Each row of a before or after table is a point. One or more steps were done to the points. Then noise was added and the rows were shuffled. The steps act on columns, c1 being the first. Name the steps. A step turns or swaps two columns, mirrors them in a line or flattens them onto one, adds a multiple of one to another, or multiplies or shifts one. Angles are multiples of 10 degrees, from the lower column toward the higher: turns from -170 to 170, lines from 10 to 170 but not 90. Use the fewest steps. Two steps may share a column if one is a turn and the other turns, adds or multiplies; they go together, in the order done. Otherwise the lowest column goes first.

Before (8 x 3):
-5.8,-5.3,-1.6
-2.7,4.6,-1.6
2.5,1.6,1.7
-2.4,-3.4,-0.9
-1.2,7.4,-1.5
1.7,4.2,1.2
0.9,1.9,4.0
0.3,6.1,-3.4
After (8 x 3):
-1.0,5.3,-1.6
2.3,5.6,-3.5
1.4,7.2,-1.5
2.9,0.6,1.8
2.9,3.2,1.1
-7.3,-3.1,-1.6
1.5,1.4,4.0
-3.4,-2.3,-0.9
Steps: turn c1 and c2 by -20 degrees

Before (13 x 8):
-1.6,0.0,3.1,-0.4,-2.7,-4.7,3.5,-0.4
6.0,-3.8,-1.6,1.8,-2.2,4.9,6.5,-4.1
4.1,-5.6,-1.1,3.3,-2.4,5.2,3.3,-4.9
1.5,4.3,4.2,0.0,-3.2,-2.7,-0.2,1.5
-2.8,2.9,2.4,-3.2,-2.6,2.2,0.2,-2.9
3.7,2.7,2.2,-2.6,-5.3,2.6,-0.6,-4.6
0.4,4.4,-1.1,-4.6,0.1,-4.3,1.4,0.4
-2.4,5.6,-0.4,0.2,0.3,-4.7,0.5,-1.1
-1.3,2.6,2.2,-4.6,-5.5,4.6,-1.8,-2.4
0.3,0.7,1.4,-2.7,-7.7,0.6,0.6,-6.0
4.2,-5.1,-1.9,1.7,-6.2,3.1,-0.5,-2.3
7.6,-5.6,-1.1,-1.5,1.6,1.0,3.6,0.3
6.3,-1.9,-3.5,0.6,-2.0,-1.0,6.6,5.7
After (13 x 8):
6.6,-0.1,-3.9,0.7,-2.0,2.2,6.5,5.6
-1.4,3.5,2.0,-4.9,-5.6,-3.9,-1.9,-2.3
0.5,-5.6,-1.0,-4.5,-0.2,-2.7,1.3,0.3
7.7,2.7,-0.8,-1.4,1.5,4.9,3.3,0.3
4.2,4.4,-2.0,1.7,-6.0,3.6,-0.6,-2.3
1.6,-4.0,4.2,0.0,-3.6,-3.2,-0.2,1.6
5.9,6.0,-1.7,1.6,-2.3,2.3,6.4,-3.9
-1.5,-4.4,3.0,-0.8,-2.7,1.5,3.6,-0.6
3.3,1.3,2.3,-2.7,-5.2,-3.6,-0.6,-4.6
4.0,6.9,-1.1,3.5,-2.4,3.6,3.5,-4.8
0.2,0.7,1.2,-2.6,-7.6,-0.9,0.7,-5.8
-3.0,0.8,2.5,-3.4,-2.6,-3.5,0.4,-2.8
-2.5,-6.4,-0.5,-0.1,0.3,-3.8,0.5,-1.3
Steps: turn c2 and c6 by -110 degrees

Before (13 x 12):
-4.7,-0.3,5.6,-0.4,3.3,-2.3,7.2,2.1,2.3,-1.1,-5.3,6.2
3.7,4.8,-0.9,4.2,-2.1,-6.9,5.2,-0.5,3.9,0.3,-0.3,-3.1
-0.6,-1.2,-1.6,-0.8,-2.0,4.4,1.6,0.9,-4.6,-3.4,-1.2,-2.6
3.8,1.9,-3.8,0.5,0.4,5.0,1.2,-3.2,1.7,-1.1,2.9,-1.0
-0.5,-3.7,5.8,-0.4,5.3,-1.2,0.3,-1.0,-1.4,2.2,4.5,5.0
-4.8,-5.1,-3.4,-0.3,-3.4,-4.1,3.8,-4.4,1.0,-3.2,1.4,0.8
-4.1,-4.8,-0.6,3.0,4.9,-3.3,-2.8,3.1,4.0,-3.4,-6.0,-4.9
-4.1,3.8,-3.7,-3.1,1.5,0.3,-5.1,-0.7,2.2,-0.6,-1.0,0.3
2.6,2.2,1.2,5.7,4.4,-2.9,4.0,-3.1,-4.4,-0.8,3.1,4.4
0.2,-4.3,1.2,-5.3,-0.5,-0.1,3.9,-7.0,1.4,-2.2,-5.2,-1.7
-3.4,-4.5,-5.5,-3.5,3.0,-0.8,-0.3,1.1,-2.1,0.0,-0.8,0.1
5.1,-5.5,3.4,3.3,-0.7,-1.4,2.9,2.7,-1.4,-3.0,-1.9,4.6
-1.6,-0.3,0.4,5.2,3.8,2.3,0.0,-6.1,-2.2,4.9,-0.3,1.7
After (13 x 12):
0.6,-1.2,-1.7,-0.8,-0.4,7.0,1.7,2.9,-4.9,-5.7,-1.1,-2.6
1.8,-5.5,5.9,3.3,-0.1,-6.1,3.0,4.7,-1.6,-3.7,-1.8,4.6
3.4,4.9,1.6,4.2,-3.4,-3.8,5.3,1.5,2.7,2.3,-0.3,-3.1
-7.3,-0.3,1.3,-0.4,2.3,-8.5,7.2,4.2,3.5,0.0,-5.4,6.1
5.4,1.8,-0.3,0.4,-0.3,6.0,1.0,-1.1,1.9,-0.4,2.8,-0.9
-2.6,-4.8,-3.2,3.0,3.3,1.5,-2.9,5.2,5.4,-1.3,-6.0,-5.0
1.1,2.2,2.5,5.8,5.6,-7.4,4.1,-1.0,-2.7,-3.0,3.2,4.5
-0.7,-4.4,1.0,-5.3,-1.0,1.7,3.9,-5.0,1.2,-1.4,-5.1,-1.6
-4.0,-3.6,4.2,-0.6,5.7,-6.3,0.3,1.0,0.6,1.5,4.5,4.9
0.8,-4.6,-6.4,-3.4,3.6,-0.9,-0.3,3.0,-1.1,-1.0,-0.7,0.1
-1.4,-0.3,-0.7,5.1,4.3,0.8,0.1,-3.9,-0.7,3.8,-0.4,1.7
-0.8,3.8,-5.4,-3.0,0.6,0.0,-5.1,1.3,2.5,0.5,-1.0,0.3
-1.5,-5.0,-5.6,-0.4,-3.5,-5.0,3.7,-2.4,-0.1,-2.5,1.4,0.7
Steps: turn c1 and c3 by 40 degrees; add 0.5 times c9 to c10; turn c5 and c9 by 20 degrees; add -1 times c12 to c6; shift c8 by 2.0
